Rows are points. Examples show where two turns around zero, p and q, send a point. Write where each new point lands after one turn and then the other. Backwards means that the second turn is done in reverse. Each puzzle has new turns, and all numbers are rounded.
(in the rows, 128 means zero)

Turn p:
[118 131 144] -> [114 135 138]
[ 83 138  89] -> [ 95 111  81]
[183 148 159] -> [171 170 157]
[129  95 121] -> [134  96 137]
Turn q:
[ 97 162 112] -> [ 87 150 112]
[156 124 155] -> [157 134 153]
[162  72 165] -> [179  87 165]
[119 164 107] -> [107 158 106]
[146 140 106] -> [140 144 104]
[ 89 107 122] -> [ 97  96 125]
Where do these land?
p, then q backwards: [120 146  62] -> [136 115  61]
p, then q: [140 100 145] -> [143 118 158]
p, then q: [159 145  93] -> [160 144  94]
q, then p: [140 125 158] -> [133 146 155]
q, then p: [ 90 157 156] -> [ 77 147 136]
p, then q: [118  96 154] -> [122 108 165]

Turn p:
[149 150 168 130 117 113] -> [151 141 128  96  97 115]
[107  69  82 107 152 133] -> [106  82 124 151 187 148]
[ 92 136 108 105 106 113] -> [ 83 140 112 117 146 116]
[142 141 136  91 100 149] -> [125 150  98 105 120 160]
[128 128 154 197 132 158] -> [141 131 187 156  85 135]
[ 96  85 141 118 183  90] -> [139  90 163 109 189  99]
[140 173 107 120 126 163] -> [135 174 103 156 121 143]
[167 177 120 119  87 131] -> [132 160  77 127  82 129]
[130  94 137 163 150 103] -> [141  85 160 134 127 106]
Turn q:
[102 125  95 136 102 147] -> [118 119 116 140  79 132]
[159 123  88 169 134 144] -> [160 119  74 150 121 133]
[112  64 172  99 153 141] -> [112  89 180 136 162 175]
[145  85 134 126 115 101] -> [152  91 152 141 140 113]
[108 149 140 133 134 116] -> [101 140 126 121 135 114]
[155 186 117 155 134 111] -> [140 170  85 118 139  93]
[120 148 155 102 165  97] -> [106 136 142  85 168 119]
[127 127 126 177  97 193] -> [127 152 104 196  96 157]
[124 146 125  56 118 102] -> [136 136 172  66 112 116]
Where do these land?
q, then p: [157 120 115 156 143 161] -> [138 125 119 179 116 143]
q, then p: [ 70 143 170  61  91 121] -> [109 174 164  42 122 129]
p, then q backwards: [146 125 151 157 130 123] -> [134 115 112 109  98 124]
p, then q: [136 107 106 140 104 133] -> [117 107 127 154 106 135]
q, then p backwards: [124 150 103 167 133 129] -> [147 151  96 115 110 113]
p, then q: [109 167 156  34 117 126] -> [129 160 112  32 107 155]
p, then q: [156 128 150 123 159 157] -> [167 155 121 139 145 148]
q, then p: [104 102  97 151 152 113] -> [ 98  87 131 143 153 139]
p, then q: [150 109 103 163 123  88] -> [137  77 136 154 125  98]
